Rows are points. The last column is the point's height on a tilted bowl or saddle (a function of degree 2), plus a little noise. Along how many of its main directions does it bend up, bend down or stay straight?

Points (10 x 3):
[26 0 3]
[-10 26 -19]
[-19 9 -6]
[-36 26 -33]
[9 -7 2]
[92 -41 -81]
[-14 -41 -22]
[-13 -45 -28]
[11 -25 -10]
[18 -40 -32]
Directions: 0 up, 1 down, 1 straight

Points, 12 rows:
[-11 -21 30]
[-7 -27 22]
[36 30 43]
[13 -13 36]
[19 69 -31]
[46 -29 12]
[34 -63 -64]
[14 38 24]
[-18 28 21]
[21 48 14]
[-16 46 -9]
[-12 -2 39]
Directions: 0 up, 1 down, 1 straight

Points (16 x 4):
[-73 -37 52 -14]
[33 -17 6 19]
[20 27 19 28]
[-3 -32 10 38]
[4 0 27 25]
[15 8 8 23]
[27 21 53 21]
[29 16 -3 18]
[39 31 -39 18]
[30 67 77 67]
[5 -52 4 58]
[19 45 9 42]
[-28 -28 18 27]
[-57 7 -32 -3]
[5 -24 -37 37]
[43 12 5 7]
Directions: 1 up, 1 down, 1 straight

Points (18 x 4):
[29 15 -32 -10]
[32 5 -6 -13]
[31 -80 -4 -57]
[29 21 21 -17]
[-16 -25 18 -8]
[73 -63 8 -81]
[-32 58 4 -36]
[-21 -40 2 -17]
[12 39 6 -16]
[-15 -19 -11 -10]
[11 -28 -18 -13]
[5 -14 19 -6]
[70 3 67 -64]
[40 14 -28 -16]
[-16 0 -19 -8]
[-7 51 -9 -20]
[22 36 36 -23]
[41 -32 43 -29]
Directions: 0 up, 2 down, 1 straight

Points (17 x 4):
[52 27 -39 67]
[-5 -29 -44 24]
[20 -54 -1 0]
[54 14 16 30]
[-11 22 -46 51]
[-20 -13 1 6]
[39 40 -7 21]
[41 -5 -36 38]
[16 14 35 12]
[53 -67 -1 26]
[21 -52 -17 0]
[9 50 -32 38]
[10 6 16 1]
[-22 0 -2 9]
[47 40 8 23]
[40 39 32 20]
[-66 7 10 63]
Directions: 2 up, 0 down, 1 straight

Points, 27 rows:
[35 15 37 -2 -26]
[5 27 24 -25 12]
[1 32 17 18 6]
[-10 -30 0 -33 11]
[-14 24 45 -41 17]
[-34 -18 82 -16 -26]
[-42 53 31 8 45]
[-33 -42 -24 48 29]
[-61 26 -40 -34 -15]
[-50 49 2 58 16]
[2 -40 52 14 38]
[6 -34 -2 21 48]
[-65 -36 -56 -29 -87]
[-32 27 -20 34 4]
[8 -40 -1 5 54]
[-1 -5 15 -28 5]
[28 19 1 -32 1]
[-12 -57 83 15 47]
[5 38 -42 -3 26]
[-13 5 6 69 6]
[-6 62 7 3 55]
[-45 -4 42 8 -30]
[-7 -37 6 15 38]
[-20 -2 -44 -17 3]
[16 23 -18 -36 15]
[-5 2 -43 -25 13]
[-22 -35 -33 -50 -3]
Directions: 1 up, 1 down, 2 straight

Points, 26 rows:
[-24 -10 53 21 53]
[12 -63 -20 -5 14]
[-59 9 -22 8 19]
[-20 50 -34 30 2]
[23 21 23 -1 27]
[-22 -72 -61 -24 26]
[-11 -43 3 22 17]
[15 31 -48 -15 29]
[8 -28 -19 37 -4]
[-14 46 27 16 34]
[36 0 36 -19 27]
[-2 55 -10 33 3]
[-44 -9 19 32 30]
[4 -18 44 7 39]
[31 -33 -25 -2 15]
[23 2 -29 -68 15]
[70 31 -41 84 -117]
[-38 -12 9 -38 2]
[16 14 -1 -35 18]
[-4 -22 44 4 38]
[-13 -32 -35 -1 17]
[-59 31 -21 -23 18]
[7 -53 4 56 -4]
[30 6 -13 22 4]
[-15 -25 -28 56 -19]
[5 17 37 -45 11]
Directions: 1 up, 1 down, 2 straight

Points (41 x 7):
[10 8 -3 -67 29 24 -41]
[-21 64 -19 34 -8 10 10]
[-31 -29 36 -50 3 -70 -61]
[-12 40 -15 -1 -45 -12 13]
[0 -10 1 18 -40 -8 -7]
[1 -25 -9 7 46 24 10]
[-36 -20 19 -5 -28 67 -60]
[17 0 -26 -30 -46 18 -2]
[68 22 -46 -68 -25 -7 -51]
[-21 3 5 14 80 -4 44]
[-53 65 15 -10 20 6 15]
[51 2 6 27 13 10 -30]
[-35 -21 -32 41 -18 -64 -43]
[39 46 6 4 -9 44 -34]
[-42 5 -9 9 -40 73 -59]
[-22 -10 49 77 41 6 3]
[5 37 -8 -4 28 -12 -2]
[-13 9 -8 35 23 -1 -6]
[11 -41 -17 14 -2 -21 1]
[32 -46 33 -14 -28 -50 -15]
[-1 -10 -5 -8 12 30 -16]
[-4 -15 -34 -13 12 21 -17]
[13 -90 12 29 -34 -27 29]
[33 -29 -49 -57 17 -3 -22]
[-40 12 -37 3 -17 -23 -24]
[76 22 33 20 -55 -25 -51]
[-24 9 -52 -64 -14 63 -71]
[3 -20 -38 49 2 -69 -38]
[18 -85 -7 -69 59 14 43]
[-65 -3 -42 -8 -40 -37 -42]
[-19 -25 -49 25 -5 -14 -19]
[5 -12 7 -19 -23 -59 -21]
[-6 17 12 -44 -51 35 -19]
[-1 25 7 51 49 -27 14]
[-31 -9 -18 -19 2 -19 -25]
[11 -35 -51 22 -5 12 -7]
[-16 41 20 14 -10 -31 1]
[-14 37 14 -3 -47 -2 7]
[9 -8 -2 2 -9 49 -27]
[4 -16 34 -45 -8 29 -36]
[-47 4 55 -18 16 36 -42]
Directions: 2 up, 4 down, 0 straight

Points (49 x 7):
[-82 32 50 15 -39 -33 48]
[-40 18 25 -29 -12 -12 4]
[-19 15 24 -30 17 30 -1]
[-33 2 -28 -3 32 -28 30]
[-49 21 26 -32 74 60 66]
[-60 -28 -21 18 -34 -28 52]
[-11 -33 -3 -43 -39 8 23]
[-23 3 11 -7 25 -23 2]
[-31 -37 12 -25 4 -8 15]
[50 29 73 -1 -5 -15 7]
[17 -18 55 -27 0 40 -1]
[-3 17 -2 -28 36 -1 5]
[-37 20 19 -5 33 -13 10]
[39 -13 10 4 -29 53 32]
[-18 48 -21 -12 -38 -47 38]
[-28 2 -9 11 -48 17 16]
[108 67 11 -24 59 -53 121]
[58 17 46 20 18 45 34]
[1 -43 -61 33 24 78 59]
[36 -27 -30 -28 7 13 8]
[0 7 17 -94 -34 28 49]
[43 60 -8 46 38 24 47]
[15 82 -45 16 -11 -10 46]
[-8 14 30 15 16 12 -13]
[23 56 5 1 -44 7 28]
[2 -21 2 -31 20 18 2]
[37 35 48 -27 64 -10 18]
[-43 3 51 51 6 -11 11]
[20 15 -41 34 -36 48 33]
[50 -3 -1 14 -21 -33 10]
[-11 66 -4 -13 28 -45 41]
[14 49 -39 0 -5 5 14]
[-5 38 -59 11 -41 -20 26]
[37 45 -16 1 -7 -1 12]
[31 -11 -73 14 73 15 33]
[12 -14 -49 50 24 64 39]
[21 11 18 -13 -26 -18 -5]
[39 24 7 -16 31 25 8]
[10 -24 -61 -19 15 16 13]
[25 17 12 -37 42 12 7]
[-7 50 54 -15 -45 -5 6]
[10 -20 29 -5 15 -49 3]
[6 -40 -20 21 23 5 4]
[-11 35 7 -17 -12 24 2]
[50 -8 -15 -23 29 -12 7]
[39 -9 4 -14 12 1 -5]
[2 9 -23 -35 -1 -22 6]
[-7 -54 5 42 21 8 19]
[20 51 -23 50 15 -42 32]
Directions: 5 up, 0 down, 1 straight

Points (41 x 7):
[-30 27 16 67 -58 -23 -28]
[-8 29 34 7 21 47 -29]
[51 23 -3 18 11 -58 -42]
[-57 -64 -51 -56 -43 17 -54]
[-5 -57 -10 11 -40 37 -13]
[6 -17 16 -36 -5 36 -11]
[12 -16 21 -21 -2 9 -5]
[7 -10 41 32 7 11 -10]
[-34 49 21 16 -41 -16 -28]
[13 14 11 -7 -5 -47 -22]
[33 -21 17 62 25 -42 -20]
[-34 -42 17 -2 10 20 -16]
[-14 12 14 -8 71 20 -23]
[5 -18 11 -22 3 13 -4]
[0 -1 32 1 -69 -36 -40]
[7 42 -40 -41 -48 3 -30]
[74 11 22 -22 31 92 -80]
[-6 2 -2 -10 30 81 -49]
[0 -11 5 -27 21 -18 -7]
[1 -53 17 17 -34 30 -8]
[27 37 -16 34 -9 -85 -61]
[-28 26 23 59 -40 -63 -43]
[-8 -22 -47 3 34 -16 -25]
[12 52 -11 25 -31 5 -22]
[53 -27 2 -17 -16 -17 -13]
[12 -23 -28 23 29 52 -27]
[-22 67 -59 -38 23 -25 -30]
[38 -23 -23 17 10 -28 -17]
[70 -4 19 7 21 51 -37]
[16 -43 -32 25 2 -12 -10]
[-37 37 -24 3 -38 -64 -47]
[29 21 -31 -11 13 29 -21]
[48 2 13 3 -6 27 -17]
[-10 -34 -5 -45 -36 100 -65]
[-27 69 -43 -15 0 -13 -22]
[-37 41 -52 17 24 37 -39]
[12 36 16 18 -18 -9 -15]
[67 12 43 -4 -3 -34 -42]
[7 -5 -38 -8 -13 -16 -16]
[-16 -12 13 -14 -23 39 -18]
[-20 42 23 -29 7 -33 -19]
Directions: 0 up, 4 down, 2 straight

Points, 74 rows:
[31 35 21 48 11 -3 -19 -3 -36]
[-28 -28 -36 -64 2 33 26 -6 -57]
[22 21 -38 -38 -55 -15 -4 -5 -28]
[20 -11 28 2 14 15 -19 -13 -6]
[9 19 -5 44 -60 17 18 12 -7]
[61 0 -32 14 -5 18 -7 -4 -46]
[48 15 -71 50 3 45 -29 -38 -70]
[-17 -8 67 -13 -2 5 -29 30 -42]
[-45 23 -3 -24 -20 -13 69 17 -38]
[39 60 -10 76 -18 -60 27 -13 -82]
[-74 -14 -34 34 -43 -36 2 53 -16]
[8 -1 -5 20 -9 23 53 -14 -22]
[-25 -22 0 -15 36 -3 -29 -2 -7]
[17 -30 -21 -2 21 -8 7 6 -20]
[-2 11 -37 -28 2 32 -56 -27 4]
[-10 -7 4 -14 -25 -75 -29 53 -23]
[5 22 6 67 77 10 58 24 -35]
[-49 -6 109 38 -72 8 -29 -26 -105]
[82 -38 31 10 -28 73 37 35 20]
[35 40 10 -8 9 -3 -51 8 -31]
[-4 -11 54 -43 45 -29 -15 30 -31]
[-45 33 20 -10 44 14 5 -42 6]
[16 -35 -51 -12 14 -26 43 50 -45]
[-36 14 6 -2 -36 8 -3 -7 -5]
[-21 -25 32 -53 41 -6 -42 -36 2]
[-8 15 10 -8 1 46 10 17 -16]
[47 -6 -29 21 -98 -22 -13 -19 -6]
[-29 18 -18 -37 19 41 -8 3 -14]
[-23 2 -30 1 10 -22 67 13 -43]
[8 -26 19 8 -5 -27 17 -31 -6]
[-25 34 30 -3 -12 -14 -14 -56 -4]
[39 -36 -1 38 18 27 9 2 -6]
[-11 10 60 -27 6 -40 11 -77 -7]
[-56 30 24 30 6 47 -15 -56 -9]
[9 -52 26 -14 -26 -8 -60 -27 -37]
[-5 -48 40 36 60 26 39 -8 37]
[-14 28 -8 -15 9 74 -49 -28 21]
[-11 19 15 -6 -18 -10 -10 4 -8]
[-43 74 -43 -5 1 -2 14 -15 -37]
[15 60 -50 6 -4 8 -17 14 -37]
[4 2 -43 43 30 -28 18 10 -57]
[-1 25 -33 -9 35 0 -54 -13 1]
[69 11 22 9 0 26 14 67 -18]
[44 23 -60 4 58 -21 -121 5 -52]
[39 -1 66 17 27 -26 10 -13 -3]
[-13 4 5 -30 -56 48 28 21 -20]
[0 18 -8 -49 -52 -17 62 21 -15]
[-60 18 -13 43 -4 -2 -14 32 -27]
[44 7 -3 5 47 -25 31 -5 -20]
[-36 5 -9 38 28 -16 -23 57 -50]
[-15 -8 -22 -13 58 36 -3 4 2]
[7 -9 -26 -60 20 36 -32 -5 -29]
[34 -66 10 -6 6 52 24 -48 -11]
[36 61 58 -47 20 -15 -3 38 -76]
[-57 -23 75 14 1 -3 14 0 -45]
[11 12 -1 18 13 26 44 -11 -19]
[12 11 40 6 8 -51 -48 -8 -27]
[4 0 50 -9 -37 9 -15 0 -20]
[34 1 5 51 5 20 30 29 -14]
[11 -18 11 -30 -25 -43 9 27 -5]
[-5 -22 26 0 -9 -6 -50 -6 -16]
[-10 -31 -1 54 33 47 14 32 -14]
[18 -13 -19 -10 -41 -22 -27 69 -9]
[2 35 -3 6 11 -45 -24 7 -26]
[-27 9 -5 14 -37 55 -24 29 -4]
[-32 13 -13 -44 27 4 20 -15 -27]
[23 -9 -8 -29 17 -19 -51 -3 -29]
[9 -43 -5 -3 71 -30 -33 -32 -4]
[27 -51 -13 -19 -18 -44 -1 4 -25]
[-68 49 37 30 -12 -6 -15 -45 -16]
[-20 10 21 27 -3 -58 -28 -32 -12]
[36 -24 14 -56 39 1 -45 29 -44]
[-69 -23 -10 25 -40 51 0 39 -27]
[-44 -4 -1 -32 15 -55 -49 7 -21]
Directions: 2 up, 5 down, 1 straight

Points (75 x 9):
[-60 -33 1 17 -17 -42 7 0 9]
[43 -65 -46 -13 -11 -39 -2 31 -4]
[9 15 -4 -46 -57 -6 -7 2 -3]
[-3 35 25 -24 -1 -16 17 -34 3]
[0 -7 50 -24 -9 26 48 6 2]
[4 -2 64 2 57 -52 -27 70 94]
[34 41 -48 43 30 33 -61 -28 35]
[-43 2 -30 -68 8 22 39 5 23]
[2 26 -38 10 7 15 -66 87 6]
[4 -96 -21 22 -44 15 -35 6 43]
[5 -30 -92 -32 -35 44 -35 14 29]
[-48 -6 -15 12 -69 39 -20 -27 26]
[67 36 -20 21 38 43 -1 18 -7]
[8 27 -4 1 69 41 7 -19 -4]
[-76 10 30 -3 0 4 19 -8 26]
[28 8 -17 -45 28 88 -7 -40 7]
[6 33 -22 -15 4 -31 -70 -12 22]
[-45 35 -7 73 -35 52 -3 13 48]
[-32 2 -27 6 -11 -24 8 45 -19]
[30 -1 -15 46 -40 -72 1 39 45]
[34 9 -12 20 9 -28 -2 -5 1]
[5 6 -30 12 48 12 50 -18 1]
[7 14 2 31 -46 25 -2 3 -6]
[14 -13 -46 -1 18 -36 17 -21 3]
[-51 63 24 11 21 -18 -9 -30 20]
[5 1 -17 43 -6 12 42 53 3]
[17 -26 -22 -49 12 -20 67 -2 -4]
[26 -14 -11 12 -44 28 30 16 -32]
[28 22 -28 25 17 -28 -10 -29 9]
[-9 -10 4 -20 61 -47 13 16 29]
[-49 4 15 9 -1 -57 10 30 16]
[-18 -3 -41 40 -50 -7 -83 24 53]
[2 15 54 -24 10 -31 15 -17 30]
[-18 43 14 101 22 30 -29 -17 77]
[-16 43 10 -76 0 -84 9 -52 102]
[27 -4 13 -9 6 50 -18 -4 -10]
[35 21 64 -1 0 57 19 28 21]
[-32 17 -13 -29 -12 2 -31 -35 8]
[7 50 30 -9 -43 36 17 -10 5]
[-45 -1 0 -43 -47 -48 8 13 3]
[-56 -42 -48 35 -22 0 39 -40 18]
[92 -19 -47 -40 -10 -11 -20 -62 26]
[-44 13 -5 -57 -9 -6 50 58 18]
[29 27 -15 1 12 -3 -8 14 -18]
[1 -13 -14 -35 -1 -22 24 -6 -17]
[7 -27 -9 20 -7 9 -8 -42 1]
[26 65 18 0 20 3 -1 -20 0]
[10 6 39 16 -10 44 5 6 5]
[11 -11 -8 -18 -17 22 11 39 -32]
[31 8 41 32 -27 -16 -5 -39 20]
[39 17 66 20 22 6 51 10 30]
[-28 -22 13 13 2 25 41 84 18]
[8 -47 36 21 -2 -45 -27 17 51]
[0 -23 -3 22 14 -62 36 20 31]
[-5 2 -20 -10 32 36 4 -2 -14]
[-48 -2 -11 -54 2 -10 -15 -19 15]
[51 -6 -9 -30 22 26 -25 23 -30]
[-44 -34 -5 29 -8 -5 0 -10 10]
[-12 -27 3 6 15 16 9 24 -7]
[-22 40 3 21 11 34 45 -3 3]
[41 61 -6 25 -15 49 7 -35 -1]
[-44 -27 -21 73 18 -87 1 21 90]
[-25 -1 16 50 39 -9 49 -46 34]
[-23 -18 28 -11 -23 -62 -17 -30 41]
[35 -7 -31 0 -28 20 -29 -23 -4]
[-25 -21 19 10 36 25 -45 -22 37]
[35 -89 -71 47 -35 -28 -13 8 76]
[-11 0 25 -9 22 22 -37 -12 14]
[58 12 -32 -10 12 -9 11 -27 -14]
[48 62 -7 4 -31 32 -76 18 55]
[43 -52 -77 2 37 93 -31 -14 58]
[23 -19 -40 5 -3 -10 -11 -50 4]
[-21 7 -39 4 20 16 -6 25 -13]
[-53 -31 -2 2 -63 -5 14 -27 -7]
[-35 -8 -24 8 25 13 81 -4 19]
Directions: 5 up, 0 down, 3 straight

Points:
[-31 52 20 -34 42 15 -51 6 -29]
[-56 40 -26 -19 -49 31 -32 -23 -40]
[26 49 -33 -2 20 -36 -54 -3 -43]
[-31 -34 25 -38 65 -9 -25 15 -1]
[2 -38 -9 47 -15 18 -10 8 -4]
[-9 10 -8 19 -13 20 -11 -17 -6]
[-7 19 6 19 30 38 -56 -72 -2]
[-33 2 -9 12 -55 -6 -78 13 -24]
[-106 -60 -3 2 -13 -38 80 -11 -19]
[-4 -30 93 41 -7 12 -14 -72 -42]
[-7 26 -31 -15 -52 -38 49 -30 -50]
[32 45 -12 -22 15 -7 -27 8 -27]
[52 11 14 61 1 -32 38 18 -64]
[14 -7 47 -36 -54 0 17 -20 -4]
[-5 -68 -7 -32 23 41 -31 -51 -5]
[-18 -33 -38 48 -21 -31 35 41 12]
[12 28 24 -2 -21 14 73 39 -58]
[-4 1 55 34 27 43 -4 19 -43]
[13 -8 -39 7 -25 15 6 74 -16]
[-10 32 41 19 27 30 -45 -4 -28]
[-39 -27 17 24 9 -2 44 1 -16]
[-42 -17 -6 -6 -11 15 69 -50 -47]
[48 -8 58 -6 -5 33 -23 -12 1]
[-42 71 -62 38 1 26 -12 0 -25]
[-49 28 72 -6 -44 -40 0 23 -53]
[27 4 73 13 55 -1 16 -22 -65]
[-19 -73 31 6 24 -25 -47 15 -22]
[4 -3 33 -63 -46 -8 11 -3 -7]
[-26 -53 -3 26 12 16 -28 -10 -3]
[-58 -1 19 36 20 29 -49 -31 -11]
[-4 -16 24 13 -22 -30 16 16 -16]
[59 -91 -34 7 80 54 12 21 -62]
[8 39 4 -33 -10 -31 16 39 -21]
[28 -44 -1 -16 14 -39 -8 14 -7]
[-23 33 -10 -20 -30 41 7 19 -30]
[-13 7 3 0 0 -32 -3 0 -11]
[47 69 -21 -32 52 12 -2 28 -54]
[-12 -29 -16 52 19 -15 32 -15 -18]
[-10 -15 -18 -8 25 10 22 42 4]
[-3 -10 -8 -4 -36 -71 2 12 -14]
[-54 -55 -86 7 -31 -2 -82 -17 -54]
[7 -1 47 16 0 -3 -25 7 -20]
[-45 49 -34 -10 -78 14 -47 10 -51]
[16 -40 -46 -41 68 -24 8 -9 -19]
[-30 45 -33 20 9 58 32 -10 -28]
[-55 14 4 0 -9 12 -50 60 -20]
[23 5 -60 7 57 29 8 5 -27]
[32 -21 21 -7 5 -22 6 7 -13]
[35 38 2 22 -31 16 -39 28 -24]
[33 -65 17 -37 -3 36 43 11 -35]
[14 -7 2 12 8 15 35 -10 -24]
[-5 -9 23 -47 -30 4 -3 -68 1]
[-7 -13 46 -21 -4 0 37 -2 -30]
[32 -36 1 34 3 -1 -11 8 -11]
[14 -20 -65 13 -3 35 2 32 -24]
[-14 -28 21 -21 -43 31 -82 39 -36]
[-14 86 8 8 -9 1 7 37 -46]
[-30 -13 9 -16 -12 10 -27 -5 -4]
[6 38 7 24 -47 -15 9 -19 -24]
[24 -14 -1 -33 39 -20 -14 -47 -12]
[12 28 15 3 50 7 23 39 -26]
[-23 23 -11 -13 17 40 45 7 -23]
[4 6 40 -28 -13 20 -40 30 -19]
[5 31 43 42 38 -48 21 -49 -90]
Directions: 1 up, 5 down, 2 straight

Points (73 x 9):
[28 17 -58 -2 60 21 -6 -13 32]
[-35 17 52 13 58 30 49 -9 56]
[37 -28 -50 -4 -10 16 0 28 11]
[-61 -39 -53 24 -14 45 14 -20 55]
[-50 3 -33 -15 58 -6 5 -19 23]
[-9 18 30 -16 -16 -18 -24 -12 -4]
[-57 36 33 -20 -31 -40 -8 -62 31]
[-14 61 54 13 20 -56 0 -11 48]
[37 28 0 27 25 10 0 -5 11]
[7 5 -5 -43 42 -31 34 -18 3]
[-16 -24 -14 -8 -11 -9 -16 -21 -6]
[2 -32 -87 0 -39 -7 5 2 30]
[-21 28 -7 -18 -32 -39 -17 -64 8]
[35 42 34 31 21 -13 11 -3 22]
[59 -7 -63 -20 7 30 21 17 34]
[33 -56 -10 -5 -46 -23 8 -26 15]
[27 24 -20 6 15 -30 13 0 -1]
[0 6 -1 -48 -65 -40 -1 -18 17]
[-22 -12 -49 58 45 -19 8 51 33]
[-2 43 67 15 -2 3 -38 -9 21]
[-51 29 14 11 -19 -4 -3 7 12]
[66 -5 -2 36 -35 7 -66 25 48]
[-21 -42 22 -2 -45 -5 -54 -7 19]
[33 -93 -9 -52 -49 17 29 -39 63]
[40 30 -6 -26 -26 8 -13 -60 15]
[76 68 -16 10 -16 -59 -65 15 103]
[39 -73 -7 -40 51 -5 17 -30 30]
[-14 7 17 2 34 1 5 56 -4]
[-66 -23 -16 -9 -14 8 54 21 32]
[-39 8 -51 -10 31 22 -13 27 16]
[-17 -11 23 -22 9 64 17 -32 25]
[-49 -87 -4 -44 45 -36 -16 -12 43]
[-23 -26 -47 -37 0 32 -3 3 14]
[-43 -5 -46 39 -3 -32 -2 -18 21]
[13 -53 -18 54 35 65 15 21 52]
[-26 -12 16 40 -31 3 80 0 46]
[-41 -30 23 -21 -26 3 19 -26 8]
[-37 -5 -51 -34 72 -25 63 -41 37]
[-10 48 -20 -19 6 -32 10 13 8]
[-27 53 34 86 24 -29 -19 -22 87]
[-12 -2 63 -59 11 9 -48 26 6]
[-43 -12 1 -15 68 -43 -7 2 27]
[19 6 11 -65 -40 -6 14 -59 10]
[-51 -7 -21 16 -1 17 -4 -31 16]
[22 -9 -2 40 17 -36 -15 29 6]
[-2 -23 15 -32 27 56 74 31 49]
[19 21 83 48 -9 18 20 -56 56]
[60 -6 -27 -33 -18 27 -14 -14 25]
[12 -44 23 -42 68 -5 10 -47 30]
[-14 -29 -19 5 10 3 -12 7 -6]
[-25 -31 -8 -33 19 -22 -19 -11 -3]
[-2 -17 28 16 29 27 -10 4 0]
[13 -11 18 17 18 -54 -16 -36 7]
[-12 -35 -18 -18 -8 -58 -2 -19 -4]
[37 14 0 50 -35 32 25 -8 31]
[-26 10 -16 1 -20 56 -3 -14 15]
[32 22 -33 -29 -5 -24 5 -9 0]
[-25 -49 8 20 50 37 17 51 22]
[-21 53 -45 26 -8 24 43 62 35]
[45 7 -43 -41 -9 -26 26 3 11]
[-29 19 8 -37 50 50 1 -51 40]
[63 53 39 -35 12 10 17 20 37]
[22 5 12 -41 47 31 -30 -40 27]
[46 -36 12 -6 28 -23 56 -22 13]
[23 1 -9 23 -34 12 -12 16 3]
[24 20 47 7 6 -3 21 -16 4]
[-19 5 -7 53 12 -49 -44 -18 41]
[37 10 -13 20 -55 -4 -21 38 22]
[-40 19 12 -3 -4 -31 50 18 18]
[1 49 45 26 -69 -51 29 34 68]
[36 -38 41 -62 20 -66 -1 6 16]
[38 -24 -9 -22 -44 -16 -26 4 10]
[-50 -23 12 -37 -4 -7 64 -27 25]
Directions: 7 up, 0 down, 1 straight
